Rows are points. The last column is the point's height on a tilted bowl or saddle (a function of degree 2), plus a little noise. Along how many of its main directions does it bend up, bend down or stay straight?

Points, 16 rows:
[[-0.10 -0.13  0.33  0.19]
 [-0.01 -0.55 -0.02 -0.28]
 [-0.40  0.29  0.05  0.12]
 [-0.55 -0.18 -0.22 -0.01]
 [-0.15 -0.11  0.25  0.20]
 [-0.33  0.54 -0.07 -0.25]
 [-0.30 -0.17 -0.10  0.09]
 [ 0.25 -0.38  0.20 -0.38]
 [-0.02  0.38  0.02 -0.21]
 [-0.03 -0.14  0.25  0.10]
 [ 0.02  0.34  0.69 -0.08]
 [-0.18  0.61  0.21 -0.29]
 [-0.20 -0.34  0.31  0.20]
 [ 0.25 -0.06 -0.28 -0.36]
 [ 0.04 -0.28  0.27 -0.02]
 [ 0.59 -0.05 -0.35 -0.85]]
Directions: 0 up, 2 down, 1 straight

Points:
[[-0.43  0.35 -0.22  0.15 -0.05]
 [-0.10 -0.05  0.66  0.16  0.23]
 [-0.08  0.00 -0.60 -0.21 -0.24]
 [-0.29 -0.02  0.06 -0.29  0.28]
 [ 0.51 -0.04  0.75  0.28  0.09]
 [ 0.07 -0.06 -0.10  0.48  0.37]
 [ 0.39 -0.20 -0.75  0.29  0.40]
 [ 0.11  0.03 -0.16  0.03  0.16]
 [ 0.45  0.28 -0.09  0.04  0.25]
 [ 0.01 -0.46 -0.17 -0.08  0.02]
 [-0.03  0.15 -0.40 -0.56 -0.68]
 [-0.14  0.05 -0.28 -0.15  0.03]
 [ 0.27  0.06 -0.40  0.19  0.30]
 [ 0.19 -0.02 -0.19  0.17  0.27]
 [-0.14  0.09  0.18 -0.18  0.20]
 [ 0.17 -0.33 -0.08  0.07  0.06]
 [ 0.12  0.16  0.09 -0.33 -0.10]
 [-0.69  0.07 -0.44 -0.52  0.04]
 [-0.23  0.00  0.01  0.26  0.27]
 [-0.49  0.01  0.67  0.14  0.43]
 [-0.23 -0.42  0.03 -0.11  0.25]
 [-0.14  0.29  0.02 -0.22  0.01]
 [-0.35 -0.26 -0.15  0.46  0.22]
 [-0.16  0.09 -0.03  0.37  0.26]
 [ 0.32  0.57  0.15  0.74  0.74]
 [-0.05  0.05  0.16 -0.03  0.22]]
Directions: 1 up, 2 down, 1 straight

Points:
[[ 0.12 -0.12 -0.15 -0.10 -0.22  0.13 -0.33]
 [-0.32  0.50  0.15 -0.02 -0.59  0.04  0.51]
 [ 0.26  0.42  0.08  0.32 -0.40 -0.15 -0.08]
 [-0.03 -0.63 -0.02  0.41  0.18  0.37 -0.22]
 [ 0.06 -0.35  0.08 -0.10 -0.19 -0.17 -0.34]
 [ 0.21 -0.29  0.17 -0.31  0.29 -0.08 -0.17]
 [ 0.10  0.06 -0.17  0.66  0.06 -0.26  0.40]
 [ 0.22  0.23  0.15  0.10 -0.27 -0.05 -0.19]
 [-0.57  0.25  0.08 -0.46  0.23 -0.03  0.61]
 [ 0.41  0.00  0.25  0.15 -0.46 -0.09 -0.35]
 [ 0.21 -0.31  0.01  0.08  0.09 -0.40 -0.19]
 [-0.69 -0.15  0.40  0.15  0.21 -0.12  0.24]
 [-0.04 -0.43  0.13  0.05 -0.40  0.39 -0.39]
 [ 0.02  0.24 -0.26  0.24  0.33  0.54  0.03]
 [-0.13 -0.47  0.48 -0.10 -0.05 -0.18 -0.21]
 [-0.23 -0.06  0.30 -0.35  0.16 -0.14  0.09]
 [-0.31  0.33  0.31 -0.36 -0.26  0.25  0.59]
 [ 0.28  0.70 -0.05  0.29  0.45  0.37  0.41]
 [-0.14 -0.32  0.66  0.06  0.19 -0.12 -0.15]
 [-0.13  0.18  0.23  0.00  0.33 -0.19  0.05]
 [ 0.01 -0.08 -0.33 -0.17  0.35  0.18 -0.04]
 [ 0.83  0.30  0.03 -0.41 -0.25  0.23 -0.07]
 [-0.13 -0.01 -0.39 -1.06  0.24 -0.24  0.72]
 [-0.12 -0.47 -0.30 -0.17  0.32 -0.40 -0.19]
 [ 0.11 -0.17 -0.14  0.15 -0.37 -0.19 -0.25]
 [-0.47 -0.15 -0.16 -0.27  0.04  0.19  0.07]
 [-0.60  0.12 -0.40 -0.37 -0.30  0.01  0.50]
 [-0.40  0.29 -0.27  0.17  0.20 -0.17  0.14]
 [ 0.29 -0.15  0.23 -0.32  0.60 -0.11  0.12]
 [-0.55  0.39 -0.22 -0.16 -0.04 -0.38  0.38]
 [ 0.49  0.08 -0.04 -0.09  0.26 -0.05  0.03]
 [-0.32  0.12 -0.15  0.04  0.48 -0.26  0.12]
 [-0.35  0.05  0.39  0.36  0.12  0.24  0.02]
 [-0.23  0.22 -0.48 -0.08 -0.05  0.05 -0.06]
 [ 0.22 -0.07  0.33 -0.02 -0.41 -0.18 -0.28]
 [ 0.04  0.31  0.66 -0.14 -0.13  0.34  0.11]
 [ 0.46  0.16  0.21 -0.19 -0.51  0.16 -0.29]
 [-0.47  0.09 -0.32  0.18 -0.17 -0.19  0.12]]
Directions: 2 up, 0 down, 4 straight
